Each row of a before or after table is a point. The points were changed in one or more steps. Then noise was added and the rows were shuffled. The steps act on columns, c1 being the first. Name the steps. A step turns or swaps two columns, mirrors them in a line or flattens them onto one, adds a multiple of one to another, or multiplies or shifts one. Angles are multiples of 10 degrees, from the lower column toward the higher: turns from -170 to 170, lines from 10 to 170 but not 90. Use the fewest steps. Two steps may share a column if one is a turn and the other turns, adds or multiplies; they go together, in the order done. Otherwise the lowest column goes first.
In the rows, 128 means zero.

Before (13 x 3)
[[119 128 188]
 [112 142 169]
 [111 152 139]
 [ 44 157 142]
 [142 129 166]
 [159  93 155]
 [ 87 142 164]
 [136  86 159]
 [ 78 163  91]
 [142 109 141]
 [ 97 121 108]
 [ 71 139  92]
 [ 95 136 105]]
After (13 x 3)
[[ 73 136 165]
 [ 66 168  96]
 [140  80 150]
 [107 133 170]
 [ 54 146  95]
 [ 84 138 106]
 [ 90 127 106]
 [146 124 165]
 [169  89 147]
 [103 151 140]
 [149 107 141]
 [ 16 156 149]
 [116 114 186]]
Steps: multiply c1 by 1.3; turn c2 and c3 by 10 degrees

Before (12 x 8)
[[ 69 104 144 160  94 130 123 189]
 [117  74 175 113 113 187 137 148]
 [ 82  34  54 119 129 101 148 123]
 [146 168 178 113 143 141  99  95]
 [160 177 126  93 116 102 137 115]
 [202 182 147 151 144 116 127  84]
 [127 148 148 123 148 134 159 119]
 [139 126 170 151 144  23 151 166]
 [152 106 162 142 187  85 102 138]
 [103  64 139 136  77  99 113 124]
 [138 114 118 143 114  97 139 142]
 [168 146  75 116 119 112 111 185]]
After (12 x 8)
[[184 199 151 145  85 118 135 126]
 [ 72 115 115 167 152 190 116 139]
 [144 168 114  80 182 114 115 114]
 [176 158  91 126 119 106 149 145]
 [ 64 104 137 140 139 100 122 178]
 [ 34  82 116  54 122 100 160 124]
 [100  69 162 146 196 127 124 139]
 [104 157 142 159 115  84 124  69]
 [115 138 141 121 145  99 160 135]
 [122 139 155 171 157  25 206 106]
 [163 147 110 171  91 143  94 121]
 [148 126 128 145 113 135 154 115]]
Steps: swap c1 and c2; swap c3 and c4; turn c5 and c8 by -110 degrees; add -0.5 times c6 to c7

Before (9 x 11)
[[130 112  93 127 199 159 138  73 133 106 143]
 [108 150 139 138 136 141  81 117 165 164 209]
 [167  71 126  68 199 131 189  72 179 160 129]
 [114  96 116 134 127 107  92 155 157  94 114]
 [117 151 130  76 140  83 138 131 127 153 181]
 [101 169  76 130 130  88 112 137 177 159 146]
 [ 90  84 162 153 158 120 136 129 156 133 164]
 [185 162 140  76 204 123 183 158  97 165 154]
 [188  82 147 155 122 117 187 165  86 115 131]]
After (9 x 11)
[[126 143 101  95  93 176 139  96  67 110 143]
 [ 56 153 142 175 168 115 187 131 114 115 133]
 [131 162 118 149 105 105  92 137 145  97 113]
 [148 183 154 145  89 127 136 114 118 133 161]
 [ 72 168 125  45  48 132 186 126  92 162 128]
 [ 89  77 138 107 115 105 181 177  48 166 155]
 [146 105 129  91 122  78 136 148 114 150 184]
 [150 115 137 131  89 149  82 119 139 162 205]
 [169  97  93 131  87  88 113 120 153 161 147]]
Steps: turn c1 and c2 by -160 degrees; multiply c3 by 0.7; turn c4 and c8 by -40 degrees; turn c6 and c8 by 20 degrees; mirror c5 and c9 in the line at 120 degrees

Before (10 x 18)
[[103 125 120 135 134 110 175 127 143 104 142 108 119 133 123 156 117 119]
 [111 121 156  98 146 119 156 118 147 108 163 110 149 151 139 159 121 112]
 [116  98 113 134 152 172 110 143 142 145 119 131 127 101 106 153 125 171]
 [124 130 100 120 147 162 126 145 116 124  88 144 133 107 131 140 135 135]
 [126 120 138 127 134 145 133 138 140 135 139 135 115  76 120 135 134 135]
 [116  96 136 113 131 136 154 117 144 129 149 127 124 138 116 132 112 102]
 [144 150 120 153 124 122 138 130 139 137  82 152 163 106 103 153 136 116]
 [117 134 136 107 145 134 158 108 148 107 170 131  99 141 129 177  99  98]
 [140 101 111 131 150 138 114 150 117 167 113 141 114  97 135 151 132 144]
 [166 146 138 151 120 110 145 134 102 112  97 157 152 107  84 139 122 131]]
After (10 x 18)
[[112 121 157  99 140 147 158 118 141 108 120 110 148 152 124 175 122  44]
 [167 146 139 151 124 123 146 135  85 112 104 157 151 108 160 108 122 161]
 [118  95 136 114 130 126 155 118 141 127 135 127 125 138 145 148 113  71]
 [141 101 112 131 143 117 114 151 125 166 102 141 114  96 119 126 131 147]
 [115  98 113 135 145  93 111 143 155 146 102 131 127 100 152 133 124 163]
 [127 120 138 127 132 118 132 138 144 135 128 136 115  77 139 140 134 114]
 [146 150 121 151 124 134 138 131 127 135  83 152 162 106 155 101 135 156]
 [118 135 136 106 141 133 158 109 147 107 105 130 100 142 134 188  97   8]
 [126 129  99 120 141  93 125 146 138 124  98 143 131 108 122 101 135 178]
 [103 126 119 135 131 149 175 128 129 104 109 107 120 133 138 155 117  79]]
Steps: multiply c5 by 0.7; turn c9 and c15 by 160 degrees; turn c6 and c9 by 150 degrees; turn c11 and c16 by 60 degrees; add -1.5 times c16 to c18

Before (13 x 24)
[[134 130 121 140 118 171 120 143 120 134 128 131 112 137 131 127 149 127
  143 137 145 131 140 117]
 [126 110 135 137 114 149 135 132 116 134 107 148 103 134 134 133 115 129
  137 120 118 136 122 129]
 [129 120 147 126 118 115 124 135 123 133 126 130 124 145 133 126 133  86
  141 134 113 128 148 118]
 [120 132 121 143 138 124 128 140 112 126 127 127 126 144 133 118 118 132
  126 111 119 146 135 143]
 [130 124 132 121 120 121 128 130 111 121 130 129 108 117 117 130 138 114
  141 112 128 136 135 125]
 [137 127 142 135 153 124 145 137 123 135 129 128 128 141 130 129 141 120
  142 131 109 126 115 122]
 [136 128 113 116 114 127 118 138 112 117 126 131 104 118 133 122 124 118
   92 134 129 144 133 134]
 [135 126  97 129 130 114 126 130 126 137 126 129 123  51 110 117 114 130
  136 130 113 131 115 138]
 [136 125 147 123 130 130 119 131 116 131 134 147 126 141 129 116 118 130
  127 131 115 132 146 123]
 [122 129 144 116 112 150 128 132 135 124 123 129 129 140 117 120 140 119
  139 137 115 126 115 151]
 [117 131 142 122 113 116 126 159 120 129 124 138 127 141 121 134 129 125
  134 136 110 129 128 130]
 [127 116 105 124 113 120 131 134 113 121 124 127 115 109 124 120 118 127
  143 127 110 125 114 118]
 [137 131 125 136 141 113 123 145 125 120 128 136 119 134 137 123 125 122
  140 105 147 128 119 126]]
After (13 x 24)
[[128 139 110 127 118 116 126 133 123 133 126 129 123 145 162 122 133  88
  141 136 113 127 146 119]
 [117 155 120 122 114 117 128 112 121 128 123 139 124 143 163 129 130 124
  134 136 110 130 128 131]
 [134 141 131 141 118 171 125 120 120 133 130 132 112 136 133 122 149 126
  143 135 142 130 138 117]
 [134 137 135 115 113 127 121 126 109 118 126 131 103 118  99 126 123 119
   91 135 132 144 135 135]
 [128 140 148 125 113 120 129 137 110 118 125 125 115 110  88 132 118 127
  144 127 109 125 119 119]
 [136 135 116 134 154 124 145 127 124 135 130 129 130 140 155 133 142 120
  141 133 108 126 114 122]
 [133 128 164 127 131 113 126 131 126 135 127 129 121  51   4 130 116 130
  135 132 115 132 119 139]
 [127 138 120 137 113 149 131 144 118 134 107 149 101 134 135 129 115 130
  138 121 117 136 121 129]
 [121 137 130 143 139 124 121 120 113 124 126 126 126 145 144 124 117 134
  126 111 118 146 137 144]
 [137 144 124 136 140 113 111 118 125 120 129 135 118 134 129 133 125 122
  140 105 146 128 121 128]
 [123 130 124 116 111 151 131 126 136 125 123 130 130 140 165 130 141 120
  139 137 115 125 119 151]
 [135 133 114 122 132 129 120 131 116 131 137 147 127 141 159 119 117 131
  128 130 115 132 147 123]
 [130 130 135 123 120 120 120 130 111 121 130 128 107 117 123 126 136 113
  141 112 126 135 134 124]]
Steps: turn c2 and c8 by -110 degrees; turn c3 and c15 by 140 degrees; add 1.5 times c14 to c15; add 0.5 times c20 to c7; flatten c16 and c23 onto the line at 110 degrees
